Each row is a point. Each copy is the shape, with its points in the same order, turned, moved and blurred by noise. Some copies are also mirrored. Which?
In the rows, 100 means zero.

Shape (6 x 2)
113, 94
103, 89
74, 111
136, 33
63, 94
185, 61
Copy 1 (6 x 2)
115, 82
123, 87
113, 121
170, 37
135, 123
129, 5
Copy 1 is: mirrored
Copy 2 (6 x 2)
97, 86
107, 89
119, 122
114, 20
135, 116
57, 13
Copy 2 is: mirrored
Copy 3 (6 x 2)
119, 105
107, 112
81, 91
149, 165
71, 112
194, 125
Copy 3 is: mirrored
Copy 4 (6 x 2)
112, 103
107, 117
76, 128
162, 113
69, 147
167, 61
Copy 4 is: mirrored

Shape (6 x 3)
153, 134, 125
75, 104, 124
42, 47, 74
49, 80, 118
130, 179, 98
57, 77, 88
Copy 1 (6 x 3)
104, 97, 32
117, 83, 118
69, 107, 173
106, 80, 149
140, 135, 38
95, 107, 146
Copy 1 is: only turned
Copy 2 (6 x 3)
133, 172, 60
122, 119, 124
96, 43, 127
123, 91, 142
80, 195, 81
100, 77, 122
Copy 2 is: only turned
Copy 3 (6 x 3)
30, 93, 125
99, 65, 90
168, 104, 70
137, 64, 81
10, 92, 71
135, 93, 73
Copy 3 is: only turned
Copy 4 (6 x 3)
139, 154, 123
113, 104, 57
58, 25, 66
89, 75, 42
170, 113, 132
89, 59, 64
Copy 4 is: only turned

Shape (6 x 3)
86, 150, 149
127, 117, 49
92, 80, 65
112, 139, 173
126, 100, 72
104, 110, 27
Copy 1 (6 x 3)
102, 40, 93
80, 109, 181
67, 132, 135
135, 45, 85
96, 114, 157
56, 119, 185
Copy 1 is: only turned
Copy 2 (6 x 3)
120, 186, 105
62, 91, 115
111, 78, 117
121, 192, 69
79, 95, 96
68, 74, 141
Copy 2 is: only turned
Copy 3 (6 x 3)
114, 117, 161
51, 91, 83
81, 117, 55
126, 77, 172
67, 77, 77
47, 110, 72
Copy 3 is: mirrored
Copy 4 (6 x 3)
142, 97, 163
122, 60, 69
115, 112, 63
129, 83, 195
109, 73, 78
136, 75, 43
Copy 4 is: only turned

Shape (9 x 4)
42, 111, 105, 116
149, 54, 95, 101
47, 107, 158, 63
160, 101, 68, 104
99, 56, 100, 54
163, 69, 100, 91
108, 52, 115, 95
51, 160, 44, 129
71, 107, 104, 98
Copy 1 (9 x 4)
142, 69, 119, 119
44, 132, 101, 148
163, 104, 54, 115
34, 136, 131, 102
74, 99, 46, 132
44, 150, 100, 133
79, 113, 88, 158
117, 50, 163, 62
122, 87, 101, 108
Copy 1 is: only turned
Copy 2 (9 x 4)
54, 85, 130, 134
118, 153, 65, 91
26, 58, 75, 111
156, 122, 96, 92
80, 121, 47, 131
132, 141, 50, 75
77, 137, 69, 98
107, 71, 172, 156
78, 96, 109, 123
Copy 2 is: mirrored
Copy 3 (9 x 4)
113, 76, 150, 108
111, 76, 30, 115
53, 65, 143, 64
122, 123, 41, 128
108, 64, 70, 58
100, 91, 25, 111
100, 52, 67, 103
157, 139, 164, 122
104, 87, 125, 100
Copy 3 is: mirrored
Copy 4 (9 x 4)
129, 83, 49, 73
48, 131, 119, 86
125, 134, 5, 100
67, 99, 136, 124
45, 118, 54, 95
53, 139, 119, 108
64, 131, 78, 71
151, 17, 85, 110
112, 92, 60, 93
Copy 4 is: mirrored

Shape (9 x 6)
55, 82, 47, 78, 50, 133
72, 170, 103, 118, 139, 82
133, 100, 154, 93, 136, 126
59, 51, 88, 76, 44, 70
118, 123, 47, 77, 66, 125
118, 40, 123, 124, 110, 114
114, 72, 153, 137, 88, 114
69, 140, 102, 77, 83, 136
131, 195, 92, 68, 64, 180
Copy 1 (9 x 6)
142, 67, 28, 47, 96, 81
56, 71, 102, 124, 138, 133
114, 168, 115, 138, 104, 110
120, 68, 65, 73, 44, 38
172, 65, 74, 89, 127, 105
117, 157, 112, 78, 97, 56
106, 152, 99, 118, 111, 46
115, 88, 40, 117, 111, 121
171, 89, 34, 163, 167, 146
Copy 1 is: mirrored
Copy 2 (9 x 6)
100, 175, 131, 46, 99, 143
88, 117, 42, 141, 107, 85
142, 44, 100, 86, 121, 82
142, 168, 117, 43, 42, 115
82, 134, 158, 100, 104, 131
123, 74, 116, 25, 85, 69
141, 95, 114, 50, 111, 38
125, 141, 100, 98, 136, 124
107, 125, 163, 156, 188, 124
Copy 2 is: only turned

Shape (14 x 8)
103, 102, 117, 66, 67, 77, 44, 102
119, 65, 95, 136, 117, 91, 141, 113
56, 128, 96, 45, 88, 114, 111, 60
120, 127, 93, 154, 90, 112, 75, 127
53, 141, 83, 117, 144, 89, 85, 94
108, 99, 98, 77, 118, 107, 52, 145
123, 114, 122, 85, 56, 129, 134, 123
122, 129, 107, 59, 171, 90, 87, 167
120, 97, 91, 97, 94, 90, 101, 94
113, 109, 92, 21, 142, 140, 65, 145
99, 134, 63, 124, 62, 102, 84, 109
71, 65, 145, 136, 105, 77, 96, 85
100, 120, 105, 75, 130, 124, 102, 55
74, 82, 112, 113, 88, 52, 91, 101
Copy 1 (14 x 8)
96, 63, 75, 87, 90, 67, 67, 127
122, 107, 64, 137, 131, 153, 108, 74
86, 109, 150, 108, 113, 51, 118, 111
113, 132, 63, 97, 104, 121, 39, 69
49, 114, 136, 124, 126, 116, 48, 83
90, 105, 82, 88, 47, 124, 66, 134
165, 129, 95, 104, 101, 96, 106, 84
100, 104, 133, 73, 51, 175, 70, 121
102, 91, 86, 97, 115, 104, 99, 80
84, 132, 122, 74, 32, 122, 110, 153
102, 110, 87, 114, 85, 71, 60, 49
100, 88, 67, 135, 168, 119, 72, 124
78, 133, 123, 80, 136, 91, 111, 108
95, 62, 85, 135, 125, 107, 67, 109
Copy 1 is: mirrored
Copy 2 (14 x 8)
88, 89, 95, 145, 165, 161, 102, 111
101, 115, 66, 59, 103, 84, 103, 100
57, 118, 99, 178, 97, 116, 60, 122
97, 106, 77, 109, 110, 123, 156, 53
129, 117, 124, 148, 70, 113, 100, 79
104, 59, 115, 131, 148, 107, 123, 92
28, 91, 54, 115, 132, 106, 92, 72
128, 59, 125, 130, 156, 57, 85, 52
93, 115, 71, 117, 132, 108, 105, 105
81, 46, 133, 164, 160, 57, 104, 101
93, 102, 48, 147, 99, 135, 137, 81
93, 126, 118, 66, 101, 152, 89, 110
71, 144, 121, 149, 118, 86, 92, 109
116, 105, 85, 95, 110, 156, 82, 110
Copy 2 is: mirrored
Copy 3 (14 x 8)
130, 142, 95, 152, 86, 121, 82, 119
58, 105, 105, 87, 128, 59, 124, 82
120, 84, 66, 71, 68, 136, 60, 117
86, 145, 120, 117, 104, 67, 58, 47
92, 107, 95, 86, 24, 56, 63, 90
125, 111, 143, 134, 91, 78, 76, 111
111, 105, 115, 82, 138, 138, 95, 62
102, 87, 195, 113, 54, 83, 102, 110
75, 118, 104, 102, 106, 100, 87, 105
139, 57, 173, 124, 83, 104, 57, 132
96, 152, 104, 83, 104, 88, 45, 81
90, 109, 51, 129, 85, 65, 131, 76
72, 58, 86, 103, 68, 115, 61, 100
101, 145, 69, 110, 80, 77, 119, 106
Copy 3 is: mirrored

Shape (11 x 8)
131, 66, 93, 97, 113, 79, 99, 71
108, 173, 95, 140, 106, 106, 129, 113
123, 162, 108, 103, 151, 86, 13, 116
96, 124, 70, 89, 152, 106, 129, 134
136, 56, 76, 58, 87, 93, 129, 142
12, 116, 125, 108, 115, 135, 126, 80
134, 67, 122, 133, 141, 75, 129, 106
104, 61, 74, 101, 129, 90, 35, 118
104, 67, 101, 25, 140, 96, 128, 104
124, 65, 111, 133, 52, 165, 120, 106
115, 85, 109, 126, 57, 93, 117, 132
Copy 1 (11 x 8)
85, 100, 112, 132, 153, 95, 113, 88
111, 79, 75, 47, 107, 76, 56, 70
87, 107, 103, 15, 155, 120, 100, 171
122, 45, 88, 81, 112, 59, 114, 121
101, 80, 78, 179, 114, 73, 87, 128
98, 77, 145, 67, 39, 101, 135, 66
59, 63, 95, 106, 158, 82, 117, 68
63, 105, 146, 107, 142, 92, 109, 155
114, 62, 84, 150, 110, 104, 159, 118
43, 138, 90, 137, 71, 60, 81, 67
63, 92, 103, 132, 109, 96, 44, 79
Copy 1 is: mirrored
Copy 2 (11 x 8)
78, 124, 102, 66, 137, 79, 127, 88
106, 48, 139, 110, 94, 107, 118, 22
40, 56, 147, 60, 92, 73, 33, 66
117, 44, 84, 47, 107, 100, 114, 51
160, 107, 79, 61, 146, 51, 120, 90
103, 75, 67, 120, 38, 147, 132, 87
112, 134, 126, 46, 133, 125, 121, 53
65, 111, 66, 62, 129, 72, 56, 80
122, 83, 78, 25, 109, 75, 137, 129
136, 157, 87, 125, 79, 56, 130, 41
146, 122, 112, 118, 128, 84, 102, 62
Copy 2 is: mirrored
Copy 3 (11 x 8)
121, 116, 74, 101, 141, 109, 108, 135
36, 89, 148, 91, 131, 92, 106, 77
41, 118, 136, 176, 175, 55, 105, 150
49, 130, 101, 115, 79, 73, 123, 99
110, 82, 30, 107, 96, 69, 135, 101
99, 131, 138, 135, 76, 113, 34, 58
107, 129, 90, 57, 131, 61, 92, 127
74, 132, 45, 152, 147, 83, 79, 148
138, 127, 76, 134, 65, 72, 133, 117
98, 30, 68, 80, 104, 105, 44, 111
93, 67, 66, 91, 143, 74, 79, 74
Copy 3 is: only turned
Copy 4 (11 x 8)
122, 101, 109, 116, 143, 87, 68, 117
55, 131, 80, 77, 143, 121, 154, 116
85, 122, 133, 106, 140, 195, 111, 59
99, 143, 142, 91, 92, 99, 140, 119
151, 121, 113, 102, 123, 28, 105, 75
74, 96, 70, 150, 52, 118, 152, 153
151, 107, 109, 105, 166, 101, 119, 151
146, 81, 127, 88, 97, 135, 74, 75
129, 139, 144, 165, 96, 58, 102, 108
100, 28, 82, 95, 138, 53, 137, 108
129, 95, 48, 87, 140, 74, 133, 89
Copy 4 is: only turned

Shape (12 x 9)
114, 114, 86, 130, 78, 87, 88, 175, 49
77, 93, 101, 92, 96, 103, 103, 111, 86
85, 113, 107, 115, 70, 177, 106, 91, 117
73, 14, 96, 108, 94, 71, 115, 81, 120
104, 91, 136, 126, 109, 92, 100, 85, 118
102, 99, 139, 110, 64, 87, 97, 89, 84
70, 112, 129, 131, 124, 79, 195, 79, 72
89, 101, 94, 95, 111, 73, 76, 103, 85
118, 119, 108, 99, 128, 77, 95, 127, 109
127, 41, 93, 110, 101, 118, 87, 138, 67
158, 117, 87, 109, 123, 87, 87, 93, 115
76, 99, 112, 131, 113, 76, 77, 82, 87
Copy 1 (12 x 9)
73, 28, 67, 93, 165, 122, 99, 93, 103
103, 84, 100, 86, 96, 145, 106, 90, 95
102, 107, 106, 81, 100, 109, 122, 18, 54
177, 68, 129, 80, 64, 121, 110, 113, 114
108, 86, 141, 113, 102, 114, 128, 71, 121
84, 58, 147, 87, 102, 123, 120, 91, 90
96, 101, 162, 73, 91, 140, 22, 70, 140
95, 90, 101, 106, 113, 140, 123, 121, 107
72, 85, 94, 125, 106, 119, 114, 94, 140
139, 38, 81, 138, 115, 126, 100, 86, 79
84, 101, 105, 146, 116, 74, 114, 104, 116
112, 100, 141, 97, 132, 138, 126, 104, 119
Copy 1 is: mirrored
Copy 2 (12 x 9)
121, 83, 120, 99, 91, 20, 117, 138, 61
113, 105, 95, 69, 95, 90, 93, 100, 86
103, 83, 43, 83, 110, 91, 133, 74, 137
138, 127, 157, 59, 121, 141, 99, 65, 101
115, 112, 106, 114, 92, 99, 92, 47, 91
107, 112, 103, 88, 61, 89, 126, 65, 73
37, 127, 116, 59, 128, 66, 75, 33, 62
113, 113, 111, 100, 77, 101, 75, 113, 76
123, 106, 90, 124, 107, 82, 70, 95, 53
150, 45, 138, 75, 100, 80, 96, 100, 88
107, 72, 99, 156, 107, 111, 88, 93, 62
99, 127, 123, 108, 70, 91, 79, 85, 101
Copy 2 is: mirrored

Shape (16 x 11)
75, 94, 94, 79, 106, 158, 110, 94, 94, 77, 138
129, 84, 41, 130, 46, 61, 119, 91, 125, 93, 72
71, 116, 85, 109, 72, 86, 108, 119, 127, 77, 137
142, 75, 110, 111, 110, 56, 142, 70, 103, 117, 100
123, 135, 77, 147, 61, 105, 88, 132, 150, 46, 80
70, 93, 118, 70, 103, 110, 136, 86, 61, 92, 95
94, 94, 125, 57, 72, 142, 113, 84, 86, 48, 152
110, 91, 90, 49, 116, 98, 117, 60, 55, 86, 104
66, 108, 132, 123, 55, 112, 95, 116, 94, 54, 132
87, 56, 125, 68, 100, 99, 78, 56, 82, 80, 123
120, 118, 74, 125, 62, 113, 65, 148, 116, 83, 121
101, 132, 70, 141, 76, 90, 84, 99, 148, 81, 84
73, 64, 123, 72, 101, 98, 115, 123, 111, 56, 113
121, 46, 69, 138, 129, 53, 148, 57, 71, 89, 85
87, 136, 86, 112, 77, 86, 89, 137, 112, 38, 128
130, 44, 93, 116, 91, 55, 124, 77, 77, 117, 71
Copy 1 (16 x 11)
117, 126, 81, 136, 128, 98, 78, 74, 84, 48, 147
126, 88, 123, 133, 106, 107, 121, 76, 138, 156, 62
121, 125, 90, 131, 91, 66, 71, 58, 121, 114, 124
81, 126, 92, 119, 68, 146, 119, 70, 120, 101, 46
137, 117, 162, 109, 87, 43, 106, 74, 88, 133, 99
84, 104, 52, 118, 137, 93, 100, 61, 104, 40, 89
132, 170, 68, 120, 142, 89, 103, 47, 102, 53, 133
81, 125, 36, 120, 137, 121, 120, 95, 87, 73, 85
100, 150, 109, 95, 125, 54, 79, 27, 116, 85, 131
87, 158, 70, 103, 148, 137, 69, 74, 98, 74, 95
107, 127, 143, 108, 93, 63, 112, 94, 118, 122, 148
126, 96, 129, 102, 82, 79, 83, 74, 88, 145, 93
98, 148, 100, 146, 122, 72, 61, 77, 130, 50, 88
53, 100, 83, 159, 105, 154, 113, 54, 95, 120, 35
103, 143, 108, 125, 100, 27, 87, 61, 95, 120, 121
62, 105, 99, 127, 111, 147, 116, 77, 139, 113, 41
Copy 1 is: only turned
Copy 2 (16 x 11)
120, 116, 123, 116, 59, 100, 112, 63, 80, 58, 107
77, 79, 74, 32, 128, 86, 86, 145, 72, 91, 95
123, 107, 66, 105, 91, 74, 128, 102, 68, 84, 72
63, 55, 126, 103, 137, 43, 81, 98, 100, 99, 94
126, 123, 54, 76, 78, 77, 110, 170, 126, 79, 91
73, 106, 120, 119, 88, 113, 97, 50, 99, 93, 77
97, 126, 103, 137, 69, 99, 95, 64, 83, 15, 78
66, 124, 150, 101, 95, 92, 63, 59, 72, 90, 88
92, 114, 71, 139, 70, 102, 142, 112, 92, 61, 68
79, 125, 152, 132, 130, 108, 111, 84, 68, 58, 92
120, 116, 54, 116, 69, 88, 102, 154, 73, 81, 118
116, 125, 70, 66, 109, 68, 130, 141, 106, 99, 109
130, 97, 113, 135, 110, 119, 94, 90, 90, 73, 55
57, 48, 169, 59, 114, 65, 98, 120, 75, 111, 70
119, 138, 63, 112, 69, 69, 108, 133, 77, 86, 56
45, 53, 131, 91, 141, 95, 80, 128, 79, 107, 98
Copy 2 is: mirrored
Copy 3 (16 x 11)
70, 153, 49, 80, 104, 107, 110, 140, 117, 129, 64
109, 90, 79, 87, 108, 59, 45, 70, 114, 107, 163
116, 100, 31, 64, 76, 101, 84, 102, 100, 117, 101
95, 87, 130, 79, 112, 123, 46, 111, 146, 91, 120
162, 76, 36, 112, 112, 60, 100, 98, 92, 106, 119
58, 138, 105, 51, 124, 101, 92, 120, 90, 88, 78
72, 142, 23, 98, 135, 137, 78, 123, 107, 106, 55
47, 146, 92, 83, 147, 136, 101, 104, 128, 89, 111
98, 93, 28, 65, 111, 96, 93, 98, 77, 114, 43
25, 90, 61, 87, 128, 143, 85, 106, 119, 108, 82
135, 93, 46, 104, 100, 104, 114, 77, 90, 144, 112
120, 71, 53, 105, 87, 58, 105, 90, 114, 100, 131
85, 97, 55, 47, 126, 131, 81, 151, 82, 119, 97
81, 95, 137, 34, 150, 78, 52, 106, 176, 111, 138
136, 95, 20, 63, 120, 104, 120, 89, 88, 106, 98
67, 77, 135, 69, 129, 106, 38, 90, 121, 113, 138
Copy 3 is: only turned
Copy 4 (16 x 11)
62, 107, 139, 118, 82, 68, 107, 92, 131, 69, 90
114, 70, 8, 77, 87, 107, 94, 92, 100, 122, 109
105, 94, 93, 136, 119, 112, 89, 104, 135, 100, 121
143, 98, 80, 110, 37, 107, 111, 80, 87, 138, 76
77, 44, 62, 107, 163, 118, 88, 91, 82, 118, 98
93, 103, 133, 127, 40, 70, 121, 131, 95, 101, 113
90, 96, 139, 141, 99, 26, 114, 99, 144, 98, 89
105, 109, 117, 111, 28, 37, 88, 90, 89, 103, 105
103, 85, 138, 117, 134, 86, 121, 118, 136, 116, 125
119, 110, 138, 87, 61, 48, 83, 125, 132, 116, 79
97, 102, 86, 89, 165, 95, 99, 83, 87, 91, 110
103, 46, 72, 97, 124, 127, 73, 94, 96, 100, 106
76, 128, 116, 134, 90, 79, 99, 137, 121, 130, 92
97, 100, 75, 66, 5, 113, 102, 75, 99, 162, 105
82, 86, 105, 134, 146, 91, 78, 88, 112, 120, 138
130, 110, 63, 67, 32, 94, 119, 109, 77, 147, 92
Copy 4 is: only turned

Shape (15 x 12)
115, 107, 8, 108, 125, 159, 130, 65, 65, 129, 108, 118
78, 159, 72, 112, 86, 107, 144, 108, 103, 90, 83, 34
114, 115, 87, 114, 88, 165, 112, 75, 130, 87, 100, 109
126, 129, 113, 130, 118, 68, 89, 122, 147, 86, 189, 103
89, 87, 103, 67, 56, 155, 139, 94, 85, 70, 136, 125
127, 118, 81, 81, 94, 139, 85, 112, 130, 104, 128, 88
78, 124, 155, 82, 111, 115, 114, 42, 98, 77, 59, 68
104, 116, 92, 118, 111, 161, 122, 107, 143, 104, 133, 68
94, 186, 92, 137, 117, 92, 101, 144, 57, 101, 119, 139
132, 156, 121, 134, 109, 89, 18, 110, 28, 55, 124, 72
167, 156, 119, 101, 107, 121, 94, 123, 118, 150, 131, 55
149, 103, 71, 157, 87, 49, 138, 116, 120, 91, 113, 137
64, 130, 74, 130, 88, 150, 73, 77, 47, 138, 102, 45
86, 78, 138, 61, 159, 139, 90, 136, 61, 119, 28, 99
78, 96, 100, 69, 42, 35, 86, 50, 135, 108, 92, 107
Copy 1 (15 x 12)
131, 75, 23, 151, 72, 115, 102, 142, 147, 116, 115, 58
69, 36, 111, 69, 94, 169, 83, 128, 131, 104, 81, 74
94, 59, 83, 100, 66, 124, 104, 115, 133, 108, 168, 111
33, 77, 141, 144, 111, 94, 107, 40, 85, 90, 135, 82
93, 126, 130, 94, 54, 104, 96, 138, 163, 131, 154, 89
67, 89, 94, 120, 49, 132, 109, 88, 110, 97, 128, 112
64, 62, 84, 13, 96, 83, 61, 137, 114, 116, 123, 121
56, 42, 98, 124, 72, 127, 111, 99, 144, 114, 128, 121
61, 114, 86, 136, 158, 161, 44, 98, 106, 102, 131, 60
96, 107, 93, 93, 118, 137, 16, 34, 49, 157, 115, 92
42, 78, 66, 102, 76, 141, 84, 31, 135, 72, 95, 118
125, 83, 123, 121, 146, 110, 124, 74, 109, 42, 137, 61
83, 74, 39, 77, 93, 161, 99, 102, 124, 186, 90, 88
91, 130, 56, 86, 125, 112, 60, 165, 109, 109, 81, 192
67, 120, 105, 17, 89, 88, 157, 116, 69, 87, 128, 59
Copy 1 is: only turned
Copy 2 (15 x 12)
47, 153, 101, 97, 99, 99, 125, 138, 188, 21, 101, 88
104, 87, 114, 108, 195, 119, 144, 105, 163, 88, 83, 115
40, 150, 120, 92, 152, 98, 108, 115, 112, 70, 60, 81
66, 121, 16, 47, 181, 92, 72, 117, 82, 78, 75, 153
10, 96, 91, 84, 116, 64, 156, 103, 114, 96, 63, 78
53, 144, 80, 55, 151, 116, 116, 128, 110, 101, 81, 94
116, 101, 120, 117, 143, 72, 93, 56, 117, 111, 57, 56
68, 167, 86, 73, 180, 89, 143, 100, 110, 80, 82, 104
85, 52, 70, 80, 172, 82, 90, 157, 109, 28, 123, 90
71, 53, 75, 21, 180, 118, 42, 58, 110, 50, 131, 51
124, 138, 49, 26, 166, 143, 126, 124, 101, 65, 71, 78
62, 92, 88, 89, 122, 127, 85, 126, 84, 35, 69, 187
69, 119, 68, 114, 171, 135, 126, 69, 164, 52, 121, 32
123, 115, 123, 98, 81, 76, 122, 92, 83, 110, 169, 46
56, 78, 54, 140, 113, 142, 65, 98, 117, 147, 42, 113
Copy 2 is: mirrored
